Rows are points. Any point is a mix of the corners, with weights that add up to 1. It lies inside the corners' shape when no weight is negative. Is each point inside? If not, which corners have a negative weight?
(in the rows, 128 means zero)

Corners:
(1): [151 120]
(2): [74 89]
(3): [110 194]
Points:
[82 97] => inside
[133  93] => outside (3)
[125  98] => outside (3)
[112 108] => inside
[124 193] => outside (2)
[146 123] => inside
[124  96] => outside (3)
[110 187] => inside
[ 82 126] => outside (1)

Corners:
(1): [105 147 145 162 136  57 184  31]
(2): [111  85 145 212 122 183 145 131]
(3): [137  85 123  76 133 103 160 152]
(4): [105 136  91 141 114 127 141 171]
(5): [ 70 109 138 163 140 110 105  36]
(6): [144  74  63 140 124 114 104 149]
(7): [144 126 149 155 185 249 155 148]
(8): [158 121 121  85 108 175 133 134]
(9): [138 133 114 119 124  99  78 147]
Points:
[108 124 115 146 131 135 135 127] => inside
[119 152 149 144 150 170 147  88] => outside (2, 3, 6)
[128 117 126 148 129 137 152 127] => outside (5)
[121 124 137 146 145 154 133 113] => outside (6)

Corners:
(1): [134 166 137 132 104 101 159 155 192  62 141 162]
(2): [128 113 181  96 127 133 163 147 115  51 166 168]
(3): [189 160 124 162 122  50 125 134 122  98 198 190]
(4): [105 134 166 118 183 131 149 135 146 105 144 134]
(5): [ 68 135 111  57 138 222  96  59 173 106  90 101]
(6): [108 158  60 129  65 157 179 138  43 219 119 109]
(7): [ 43 112 164  36 171 198 122 103 129  69  73  19]
(8): [146 150 129 191  87 103 135 146 165 104 171 161]
(9): [114 133 116 164  85  72  86  91 111 174 129 127]
(10): [ 16 130  61 113  83 155 134 102 101 211 121  61]
(11): [136 117  61  93 102 160 151 171  52 168 119 168]
(12): [120 172 117  98  81  83  72  94 156 188 160  87]
(13): [187 129 156 160 115  73 145 121 183  90 168 160]
Points:
[151 144 127 163  84  77 130 131 127 145 153 160] => outside (3, 5, 7, 10)
[130 138 125 133 108 118 134 129 139 121 146 133] => inside
[ 98 133 141 101 142 142 131 121 134 104 126 102] => inside
[109 127 148 137 142 118 150 123 112 116 144 111] => outside (1, 5, 11, 12)
[115 132 114 106 111 145 126 124 119 134 120 129] => outside (3, 10)
[102 126 131  97 132 143 125 118 137 109 125 112] => outside (6)
[110 143 121 119 113 122 143 142 116 120 149 120] => outside (5, 9, 13)
[ 96 142 131  97 120 135 125 118 143 115 125  96] => inside
[ 99 133 120 106 109 140 126 112 125 143 131 105] => outside (1, 3)
